Each row is a point. The ring and each string are closed loops that go straight from each point to the next, and from the last back to the first. Before rounding, they use only three directions, however many columns there are. How many times does the string pass through the ring? Passing back the other way cancels.
In the rows, 128 means zero.

Ring, 6 rows:
[[191 126 114 141]
 [168 154 124 120]
 [143 148 150 112]
 [137 114 167 125]
 [150  89 144 148]
 [176  95 121 155]]
String, 7 rows:
[[207 129 127 135]
 [185 134 135 128]
 [160 133 122 132]
 [164 142  93 138]
 [200 123  96 150]
 [215 105 123 151]
 [206 113 140 140]]
Times through: 1

Ring, 6 rows:
[[189 179 128 142 130 124  99 140 120]
 [137 191 115 147 130 124 101 159 137]
 [ 80 159 107 136 130 128 124 151 143]
 [ 61  93 112 111 131 135 159 113 128]
 [133  69 107 110 139 133 153  97 113]
 [191 115 117 125 137 128 124 111 109]]
String:
[[ 63  99 175  92 114 143 176  77  99]
 [ 29  72 115 102 130 139 176 103 127]
 [ 34  52 104  99 135 139 180  99 127]
 [ 64  49 126  92 131 141 182  81 110]
 [ 82  35  54 113 153 131 162 116 138]
 [111  64  56 124 153 128 144 128 139]
 [127 111  95 127 140 128 132 128 130]
 [128 111 139 112 127 134 146 101 108]
 [116  72 158  92 123 141 172  68  91]
 [ 87  42 126  91 132 140 181  74 104]
 [ 63  49  65 113 148 132 163 119 140]
 [ 80  90  62 128 147 128 141 141 148]
 [107 116 100 126 137 129 135 130 132]
 [101 116 158 106 120 138 155  94 105]]
Times through: 2
String:
[[ 69 150 161 114 115 137 148 113 117]
 [ 82 144 173 109 113 138 151 102 107]
 [ 42 162 138 124 119 134 140 137 135]
 [ 58 166  55 154 143 121 109 190 174]
 [ 93 159  43 158 149 118 101 190 172]
 [121 142 132 125 127 131 131 123 120]
 [121 165 170 119 115 134 133 111 107]
 [129 215 156 141 116 127 104 147 125]
 [141 188 169 128 115 131 118 123 110]
 [140 161 154 124 121 132 126 117 111]
 [141 164  94 146 138 123 105 157 140]
 [138 153 145 125 124 131 127 119 114]
 [133 144 135 125 127 131 129 121 117]
 [132 166  89 147 138 122 105 162 145]
 [117 205  56 170 144 115  80 205 172]
 [ 96 200  75 161 138 119  92 192 165]
 [ 94 166  50 158 147 118  99 190 170]
 [109 143 110 131 132 128 126 138 133]
 [104 141 142 120 123 133 138 118 118]]
Times through: 1

Ring, 10 rows:
[[179  77 127 144 122 137 142 121 150 116 140 167 122  66]
 [170 122 114 129 106 140 133 111 153 124 146 159 110  75]
 [140 157 111 122  97 137 119 105 145 138 143 148 100 101]
 [ 81 179 103 116  94 119 103 112 115 165 129 130  94 149]
 [ 45 175  97 116  98 104  98 125  92 181 116 121  97 179]
 [  9 137 104 130 115  85  96 143  65 192  98 116 108 205]
 [ 15 101 128 146 130  85  99 144  66 183  92 121 115 199]
 [ 68  45 172 173 150 103 110 131  95 151  98 140 124 156]
 [104  30 179 177 153 114 119 126 113 134 106 151 127 126]
 [161  40 154 163 140 130 138 124 139 117 127 166 128  79]]
String (15 x 14):
[[ 91 162  61 104  93 107 123 141 102 170 129 135 108 139]
 [ 94 131 126 135 112 119 110 116 117 153 123 138 105 137]
 [ 87 165 158 139 105 133  90  86 133 150 128 132  88 146]
 [ 65 211 132 120  88 129  83  87 124 166 130 121  79 165]
 [ 62 222  81  99  78 116  96 111 109 179 131 120  85 166]
 [ 82 186  57  98  85 109 116 135 103 175 131 130 101 148]
 [ 99 123 109 130 112 115 118 128 113 154 124 141 111 132]
 [109 133  81 117 104 113 127 138 111 157 129 143 113 123]
 [168 152  65 104  89 133 141 127 144 137 151 157 110  76]
 [208 132 119 127 100 157 138  97 178 108 160 168 106  45]
 [195 117 141 139 109 155 131  93 174 108 153 166 106  55]
 [131 106 157 150 121 135 114 101 141 130 130 150 107 107]
 [115 114 110 132 114 118 124 128 119 147 127 146 113 119]
 [146 152  76 110  93 128 132 125 135 144 144 150 108  95]
 [127 178  65 100  84 125 125 125 128 155 143 143 102 111]]
Times through: 0

Ring:
[[175  91 150 131 150 139 103 122  81 140 180  91 173 166]
 [160 114 165 123 150  95 110 121  62 161 174  98 168 165]
 [119 150 122 130 139  74 139 141 114 143 122 125 125 115]
 [106 152  80 141 133 102 151 155 164 111  93 135 102  82]
 [109 113  69 152 123 147 156 170 204  79 102 136 103  88]
 [147  76 109 147 132 168 130 153 159  94 152 111 144 136]]
String, 21 rows:
[[148 129 130 130 147 107 119 128  95 143 145 107 146 133]
 [143 143 139 125 149  82 120 125  79 157 143 109 146 134]
 [128 155 147 121 146  52 129 129  76 167 137 117 139 133]
 [113 152 152 122 137  38 142 140  90 163 134 127 132 134]
 [118 129 138 130 134  74 142 147 115 141 137 125 133 133]
 [133 122 120 135 138 110 133 143 126 127 136 118 135 125]
 [141 141 109 133 147 111 124 131 111 134 127 112 133 113]
 [142 148 127 127 150  88 121 125  87 152 135 110 140 124]
 [144 128 123 132 145 110 123 132 106 136 140 110 141 128]
 [141 115 151 128 140  92 126 136  94 146 158 111 152 151]
 [156 104 186 120 145  79 114 125  55 168 187 100 174 183]
 [175  96 185 121 152 101 100 115  43 168 197  89 186 189]
 [158  94 158 130 143 116 115 132  88 143 176 101 166 166]
 [146 107 127 136 140 125 124 139 118 126 150 110 146 138]
 [154  94 144 134 140 126 120 137 106 131 167 105 158 156]
 [174  79 162 131 146 136 105 126  81 140 190  92 178 178]
 [203  74 175 126 159 152  83 107  45 153 211  73 199 194]
 [188 100 147 129 159 145  92 110  64 147 181  82 178 164]
 [165 113 133 132 151 130 109 123  90 139 159  97 158 144]
 [145 112 131 134 141 117 124 137 110 132 150 110 147 139]
 [142 110 154 129 139  94 126 137  95 145 162 111 154 155]]
Times through: 0
String:
[[169 110 123 134 152 146 106 123  97 131 157  95 158 140]
 [196 102 168 122 163 130  84 102  35 165 195  76 190 179]
 [179 101 205 114 156  81  95 108  17 186 207  85 195 201]
 [145 107 188 120 141  66 121 131  61 168 182 107 169 180]
 [135 121 184 119 140  51 127 133  63 172 171 113 160 171]
 [123 145 179 116 141  26 133 132  60 181 155 119 149 157]
 [129 161 119 127 147  76 129 130  97 151 120 118 129 112]
 [130 153  97 134 145 103 132 136 124 130 112 119 121  99]
 [131 122 111 138 137 116 135 146 136 120 130 120 130 118]
 [132 141  83 141 142 129 133 141 145 113 109 119 118  93]
 [101 166  33 150 133 132 156 159 201  86  61 140  80  44]
 [ 91 143  36 155 122 138 168 175 227  71  66 148  78  52]
 [ 91 111  65 155 114 137 172 184 227  69  93 148  92  82]
 [123 105 111 142 128 124 144 158 157 107 133 125 128 123]
 [117  87 110 147 120 134 152 170 180  92 135 130 125 126]
 [120  53 105 156 112 169 156 182 210  67 146 130 129 135]
 [146  46 110 154 123 191 136 166 184  74 162 114 146 146]
 [153  54 137 145 129 164 128 154 146 100 176 108 159 164]
 [143  93 132 138 135 130 129 146 128 119 156 112 148 145]
 [154 109 116 138 144 140 119 134 119 122 147 105 146 131]]
Times through: 1

Ring (10 x 14):
[[ 84 140 170  91  93  93 108 146 173 182 127 155 113 188]
 [135 142 175  75 114 115 125 130 148 170 109 125 113 166]
 [162 137 170  78 130 135 142 120 130 149 101 108 119 148]
 [173 126 152  96 141 152 166 109 112 117  95  94 134 129]
 [157 117 132 119 136 150 180 105 110  99  94  96 148 125]
 [120 111 112 143 121 136 183 108 120  92 101 110 160 133]
 [ 79 109 107 157 105 120 170 121 139  99 116 135 160 149]
 [ 52 112 120 153  96 109 145 139 159 119 133 158 147 167]
 [ 46 121 141 135  90 100 121 151 174 147 142 170 131 182]
 [ 61 133 160 108  88  92 107 152 178 173 136 167 118 190]]
String, 24 rows:
[[ 85 104 102 164 112 131 178 118 131  85 115 129 164 140]
 [130 108 136 135 141 164 163 125 120  89 121 120 140 129]
 [121 118 135 124 122 135 160 120 130 114 110 120 142 144]
 [136 121 112 126 113 119 190  95 117 108  82  96 163 136]
 [186 120 122 112 140 151 202  85  93  91  72  71 159 112]
 [173 126 128 105 129 135 191  89 104 110  74  80 154 125]
 [129 126 137 111 115 122 162 113 131 128  99 113 142 148]
 [130 120 152 112 131 145 147 129 132 120 118 123 129 144]
 [173 116 147 111 152 171 171 112 105  95 103  96 136 119]
 [168 114 118 126 139 155 199  92  97  83  83  82 160 114]
 [117 118 107 137 107 115 187 100 124 106  89 106 166 140]
 [107 119 130 128 113 124 159 121 137 119 111 126 145 150]
 [114 118 146 122 125 141 146 132 137 118 123 131 132 148]
 [ 67 116 112 148  92 102 159 124 151 120 116 142 156 163]
 [ 20 109 101 171  77  88 150 138 169 119 133 168 160 177]
 [ 13 110 121 164  84  98 127 156 178 128 152 183 143 183]
 [ 84 116 152 128 118 135 127 149 154 127 141 154 124 162]
 [ 91 123 146 121 109 119 136 137 152 136 126 144 131 164]
 [ 16 128 128 138  62  63 121 147 189 168 134 178 140 201]
 [  7 121 138 145  73  82 107 163 193 158 154 192 130 200]
 [ 72 115 151 133 115 132 123 153 159 128 147 162 124 166]
 [ 99 118 148 124 120 135 137 139 146 125 130 142 129 156]
 [ 74 120 127 135  97 105 147 131 154 131 120 144 145 166]
 [ 40 109  91 171  80  90 170 122 155 109 117 149 171 165]]
Times through: 2
String (30 x 14):
[[181 123 132 106 139 149 189  92 100 102  79  79 151 119]
 [151 119 117 124 125 135 192  94 109  99  83  91 160 127]
 [144 110 104 142 128 143 202  93 104  79  86  91 169 120]
 [113 105  82 163 112 126 210  91 111  73  86 100 184 126]
 [109 104 111 155 126 146 180 116 122  81 113 120 159 131]
 [118 112 145 129 134 154 149 134 132 105 128 131 132 141]
 [102 110 134 139 125 144 153 132 136 103 127 135 140 144]
 [ 84 106 122 153 118 138 157 133 139  97 130 141 148 147]
 [ 30 103  82 185  81  95 174 124 154  96 122 153 176 162]
 [ 74 102 118 162 117 139 158 135 141  91 134 146 150 147]
 [ 93 108 131 145 123 142 153 134 138 101 130 139 142 146]
 [ 94 116 129 136 112 125 155 127 141 115 119 135 145 153]
 [ 73 113  99 156  93 102 176 114 142 108 106 131 167 154]
 [ 82 108  83 167  95 106 196 101 130  90  95 118 181 143]
 [106 112  96 150 106 116 193 100 123  95  92 110 172 138]
 [124 116  95 142 106 114 202  89 115  96  78  95 176 133]
 [176 114 114 125 140 154 206  86  92  80  77  75 164 110]
 [185 116 153 105 159 179 170 112 101  94 103  92 133 115]
 [150 120 160 106 144 161 147 129 124 115 118 117 123 136]
 [143 129 151  99 123 131 153 117 130 134 101 111 132 147]
 [162 140 158  78 119 119 154 107 128 153  86  99 130 149]
 [184 150 177  54 123 119 145 107 127 171  81  92 118 152]
 [162 147 174  63 116 113 138 115 136 172  90 105 118 159]
 [140 148 163  71 101  95 140 114 145 178  89 112 125 168]
 [173 152 185  50 119 114 132 116 137 183  88 103 111 160]
 [179 141 187  62 139 144 132 124 128 157 102 105 107 147]
 [150 124 170  96 142 157 137 133 129 128 120 120 116 142]
 [121 127 149 107 116 124 146 125 139 137 111 125 132 155]
 [150 134 147  92 117 120 160 107 127 141  89 102 137 147]
 [190 132 142  89 134 138 183  90 103 122  72  75 145 126]]
Times through: 3

Ring:
[[139 190 106 142 110 109 119 131 114 155 148 133 135 129]
 [131 175 146 167  89 111 127 115 163 116 115 147 153 115]
 [130 147 182 186  78 120 139  99 215  89  81 147 162  94]
 [134 119 191 185  82 125 142  88 238  86  69 145 163  80]
 [140 102 168 163 101 121 135  84 222 107  87 146 156  79]
 [145 100 145 145 116 117 128  87 198 128 107 144 147  83]
 [155 113 101 117 140 118 120 105 148 171 141 126 126  97]
 [161 139  78 108 149 125 120 127 116 198 158 103 110 110]
 [160 162  72 110 146 126 120 139 100 204 163  96 106 120]
 [153 182  77 119 134 120 118 143  93 192 164 105 113 129]]
String, 25 rows:
[[153  85  98 106 146 104 112  84 153 165 148 152 136  89]
 [162 103 108 120 143 132 129 108 165 176 128 106 119  88]
 [153 135 124 141 123 132 133 117 167 158 118 108 126  98]
 [160 135 112 132 133 139 134 125 157 175 124  92 116  99]
 [171 141  70 103 158 140 126 140 112 218 157  74  95 109]
 [165 159  39  84 165 117 108 141  64 230 194 101  98 128]
 [151 160  74 110 139 109 111 126  97 188 170 127 121 123]
 [147 152 114 137 120 120 124 119 144 157 134 123 131 110]
 [158 180  96 133 129 139 132 149 120 189 140  80 107 120]
 [151 206  64 116 134 115 113 153  67 200 179 108 111 143]
 [148 192 105 142 116 128 128 145 119 170 140 100 120 126]
 [145 166 126 151 110 126 131 126 152 149 122 115 132 111]
 [143 153 126 147 112 119 127 116 156 144 125 128 137 108]
 [141 167 146 166  98 130 137 123 173 131 105 116 138 107]
 [125 186 163 183  75 111 131 115 174  98 103 152 161 116]
 [121 169 160 175  78  97 122 100 173  91 112 177 170 113]
 [133 150 151 164  94 110 127 102 178 112 110 153 156 104]
 [141 142 164 171  95 130 140 109 202 116  90 124 146  94]
 [135 137 153 161  97 112 128  97 187 113 106 152 155  98]
 [134 126 164 167  93 113 130  90 204 102  97 156 160  91]
 [145 132 157 163 103 132 139 107 200 125  94 120 142  91]
 [145 112 184 178  95 142 149  97 241 108  66 115 147  75]
 [138  77 174 160 103 113 132  67 236  97  85 164 164  69]
 [139  86 133 132 121  96 114  71 184 124 126 178 158  85]
 [145 105 118 127 127 104 116  88 164 144 134 156 145  93]]
Times through: 2

Ring, 7 rows:
[[ 92 125 147 110 123 132 101 126 138  52  55 110 118 171]
 [ 80 146 133 116 117 108 114 126 139  69  70 118 136 149]
 [ 83 156 107 132 110  84 124 143 118 113 117 122 163 107]
 [112 132  94 134  93 107 107 184  70 142 138 101 184  67]
 [139  93 108 135 106 137  91 191  59 135 142  88 160  90]
 [139  74 134 137 139 142  92 159  92 105 135  96 115 151]
 [121  85 153 125 146 145  94 132 126  66  92 103  95 189]]
String:
[[123 108 116 125 105 135  93 175  79 111 112  94 155 105]
 [150  86 108 121  85 166  73 214  35 128 117  72 174  72]
 [132  94 120 127 110 144  88 178  74 112 117  90 148 112]
 [125  92 127 141 139 120 105 149 104 111 142 106 121 146]
 [131  75 136 153 166 114 110 133 118 112 165 113  95 177]
 [127  79 140 148 163 117 109 130 124 101 151 113  94 182]
 [115 105 130 130 129 125 102 148 109  96 114 105 128 145]
 [117 105 131 123 120 136  95 155 102  90  99  99 132 140]
 [111  98 142 140 156 112 112 121 136  88 127 118  98 183]
 [109  90 157 138 170 117 112 104 155  67 115 120  76 215]
 [107 107 141 131 142 119 108 128 131  80 106 113 110 172]
 [108 112 139 115 118 140  95 145 115  70  74 101 127 152]
 [102 119 146 100 105 156  86 147 116  49  37  95 131 153]
 [ 94 131 147  88  91 162  83 149 117  36   9  93 141 146]
 [ 82 145 145  90  94 147  92 138 130  35   9 102 141 149]
 [ 68 157 141 108 116 110 114 114 155  48  44 122 131 163]
 [ 66 166 131 108 106 104 116 123 146  60  49 121 147 142]
 [ 78 163 120 104  85 118 105 151 115  74  48 108 170 107]
 [ 97 132 121 127 117 108 111 144 116  97 105 113 144 129]
 [ 96 129 122 139 135  92 121 131 128 106 130 122 132 142]
 [102 126 120 133 123 105 113 144 114 105 119 113 141 130]
 [106 128 115 123 102 122 102 164  94 104 101 102 159 106]
 [106 134 107 123  93 119 102 173  84 114 105 100 173  88]
 [103 126 112 143 128  91 120 146 111 123 146 118 145 121]
 [107 130  97 151 121  81 124 159  94 149 170 118 162  94]
 [129 128  73 133  65 120  95 224  25 171 151  85 219  13]
 [122 112 100 148 119 101 112 171  80 147 167 107 159  93]
 [118 109 115 141 126 110 109 158  96 124 145 108 142 120]]
Times through: 0
